Every row gives one point. Each copy is the shape, with its points in the same order, turned, moved and blurred by noise. Some copies are also mirrored. Which?
In the rows, 128 means zero.

Shape (5 x 2)
[[130 159]
 [187  98]
 [154 142]
 [110 150]
 [103 109]]
Copy 1 (5 x 2)
[[105 144]
 [135  69]
 [108 117]
 [123 160]
 [164 147]]
Copy 1 is: mirrored
Copy 2 (5 x 2)
[[137 169]
 [185 102]
 [160 153]
 [117 169]
 [104 129]]
Copy 2 is: only turned

Shape (7 x 3)
[[144 131 115]
 [149 119 135]
 [157 143 161]
 [ 61 119 100]
 [ 79 134 106]
 [119  79  86]
 [124 138 101]]
Copy 1 (7 x 3)
[[123 115 107]
 [127 106 124]
 [ 93  94 141]
 [143 196 124]
 [124 183 124]
 [183 142 103]
 [122 144  99]]
Copy 1 is: mirrored
Copy 2 (7 x 3)
[[151 136 122]
 [139 120 137]
 [143 128 169]
 [100 183  83]
 [116 185 102]
 [113 116  68]
 [148 154 102]]
Copy 2 is: only turned
Copy 3 (7 x 3)
[[124 138 138]
 [126 140 114]
 [118 177 107]
 [ 58  89 154]
 [ 70 110 154]
 [126  73 129]
 [112 129 155]]
Copy 3 is: mirrored

Shape (10 x 4)
[[128 160 156  99]
 [112 141 109 111]
 [ 99 171 117 119]
 [ 96  78 140 178]
 [123 111 150 109]
 [147  75 104 181]
 [153 136 119 182]
 [134 129 151  77]
 [147  78 130 153]
 [114 170 119 117]]
Copy 1 (10 x 4)
[[161 168 125 114]
 [134 115 123 101]
 [129 136 129  82]
 [ 93 113 176 174]
 [158 137 143 141]
 [ 85  90 111 191]
 [ 84 141  95 157]
 [183 137 125 127]
 [119 112 134 189]
 [132 142 116  90]]
Copy 1 is: only turned
Copy 2 (10 x 4)
[[120  99  82 129]
 [113 145 108 120]
 [133 152  76 122]
 [152 146 178 176]
 [106 108 126 151]
 [143 139 205 121]
 [174 121 152 101]
 [ 84  96 100 134]
 [126 112 184 134]
 [133 137  85 112]]
Copy 2 is: mirrored

Shape (11 x 6)
[[143 139 192  76 111  13]
 [112 115 162 123 127 131]
 [ 53 112 110  74 116 130]
 [ 86 150 137 150 102 125]
 [153 110 118 160 124 125]
 [158  99 119 158  88 121]
 [137 180 140  91 130 134]
 [143 109 113 156 134 121]
 [140 105 141 143 131 134]
 [150 152 111 147 114 130]
 [ 84 107 120 145 133 130]]
Copy 1 (11 x 6)
[[238 185 169 133 127 199]
 [157 126 152 163 114 114]
 [155 131 172 160 195  81]
 [108 133 153 173 142 145]
 [114 149 109 121 101 121]
 [111 143 133 101  94 131]
 [170  89 116 150 154 158]
 [125 156 107 135 105 112]
 [138 131 130 137  89 105]
 [115 125 105 129 124 142]
 [115 148 146 172 131  90]]
Copy 1 is: only turned
Copy 2 (11 x 6)
[[197 130 105  30 150  90]
 [151 136 111 143 110 132]
 [184 140 142 179 179 148]
 [150 142 156 134 110 171]
 [105  88 113 127 110 155]
 [100 103  99 112 123 180]
 [115 160 154 126 136  96]
 [110  82 124 133 115 149]
 [121 108 104 142 106 138]
 [ 91 116 144 119 120 148]
 [158 105 138 164 120 165]]
Copy 2 is: only turned
Copy 3 (11 x 6)
[[189  60 117  42  74 147]
 [122  98 100 144 116 148]
 [ 86  77 140 115 184 159]
 [138  86 145 169 138 124]
 [112 146 125 146  95 107]
 [105 124 121 139  88  77]
 [172 122  93 121 163 127]
 [110 149 132 141  99 118]
 [111 130 104 146 101 130]
 [144 144 126 146 127  92]
 [ 96 111 146 159 130 148]]
Copy 3 is: mirrored
